Each row of a before or after table is a point. The points were changed in one or more steps. Then noise was added and the rows were shuffled. The steps act on how far a point lies along the listed directions, d1 being the first. What was done? A step turns or swaps two directions, mirrors them in a line or flattens them onto one, adds a multiple of one to another, or multiplies one. Angles are multiples of 10 degrees, from the lower direction toward the higher: turns from -170 to 170, lines from 10 to 170 but not 90. Use the fewest steps. Two steps may share a direction if one is a turn and the other turns, adds or multiplies; they go together, in the order done. Otherwise the lowest direction goes first.

Directions:
(1): -0.31  0.49
(2): 0.49 0.31
Before (9 x 2):
0:  0.09 -0.18
1:  0.60  0.30
2: -0.37  0.42
3:  0.06 -0.24
4:  0.33 -0.05
5:  0.11 -0.07
6:  0.02 -0.12
7: -0.10  0.07
8: -0.03 -0.28
After, 9 rows:
0:  0.40 -0.61
1:  0.10 -0.16
2:  0.20 -0.29
3:  0.17 -0.29
4:  0.33 -0.53
5: -0.19  0.28
6: -0.94  1.39
7:  0.34 -0.58
8:  0.37 -0.56
Steps: multiply d1 by 3; multiply d2 by 0

Directions:
(1): -0.57  0.06 -0.02 -0.58
(2): -0.31  0.64 -0.05  0.38
(3): -0.26 -0.19  0.72  0.21
Before (10 x 4):
0:  0.05  0.09 -0.51 -0.41
1:  0.66  0.39 -0.54  0.72
2:  0.08  0.16 -0.30  0.20
3: -0.03 -0.27 -0.01 -0.22
4: -0.43  0.13  0.26 -0.08
5:  0.14 -0.07 -0.42 -0.39
6: -0.29  0.49 -0.50 -0.33
7:  0.27 -0.06 -0.09  0.36
8: -0.12  0.07 -0.07 -0.22
9: -0.29 -0.18 -0.84 -1.37
After (10 x 4):
0: -0.23  0.41 -0.49 -0.40
1: -0.01 -0.27  0.00 -0.22
2:  0.27 -0.06 -0.10  0.38
3:  0.08  0.15 -0.32  0.19
4: -0.09  0.01 -0.07 -0.23
5:  0.74  0.29 -0.56  0.66
6: -0.46  0.17  0.26 -0.01
7:  0.18 -0.16 -0.40 -0.43
8:  0.09 -0.07 -0.51 -0.46
9: -0.16 -0.42 -0.79 -1.50
Steps: add 0.3 times d3 to d2

Directions:
(1):  0.75 -0.32 -0.11  0.26 -0.28 -0.19  0.72  0.16 -0.30
(2): -0.25  0.56  0.06 -0.50  0.24  0.13  0.52  0.02 -0.72
(3):  0.26  0.32  0.95 -0.09 -0.18  0.21  0.07  0.47  0.34
(4): -0.08  0.29 -0.25 -0.54 -0.86 -0.33  0.15 -0.21  0.37
(5): -0.02  0.15  0.51  0.34  0.13 -0.34  0.25 -0.95  0.07
Before:
0:  0.19 -0.22 -0.07  0.27 -0.26  0.10 -0.12  0.70  0.13
1:  0.50 -0.15  0.39 -0.52 -1.12 -0.17  0.20  0.55  0.89
2: -0.09  0.48  0.29 -0.58 -0.08  0.40  0.17  0.23 -0.10
3:  0.38 -0.22 -0.85 -0.33 -0.11  0.03 -0.12  0.88 -0.45
4:  0.39 -0.34 -0.14 -0.19 -0.32  0.17 -0.49  0.88  0.14
5: -0.19  0.48  0.24  0.05  0.50  0.55  0.17 -0.07 -0.25
6:  0.09 -0.71 -1.03  0.01 -0.40 -0.11 -0.51  0.59  0.65
7:  0.02 -0.16 -0.02  0.30  0.68 -0.02  0.25 -0.18 -0.50
8: -0.43 -0.07  0.17 -0.13  0.16 -0.10 -0.52 -0.06 -0.04
After:
0: -0.10  0.33  0.40  0.33  0.40  0.36  0.07 -0.46  0.10
1:  0.03 -0.18  0.01  0.34  0.71  0.00  0.24 -0.18 -0.49
2:  0.48 -0.11  0.36 -0.58 -1.00 -0.07  0.22  0.73  0.72
3:  0.08 -0.70 -1.03 -0.01 -0.38 -0.11 -0.51  0.62  0.63
4:  0.24 -0.31  0.01  0.44 -0.22  0.04 -0.18  0.56  0.24
5:  0.48 -0.53  0.07  0.20 -0.34 -0.02 -0.61  0.46  0.47
6:  0.07  0.19  0.58  0.02 -0.21  0.04 -0.02 -0.50  0.51
7: -0.44 -0.01  0.09 -0.27  0.03 -0.12 -0.48 -0.04 -0.04
8:  0.63 -0.72 -0.32  0.67 -0.12 -0.44 -0.43 -0.17  0.38
Steps: add -0.3 times d1 to d4; swap d2 and d5
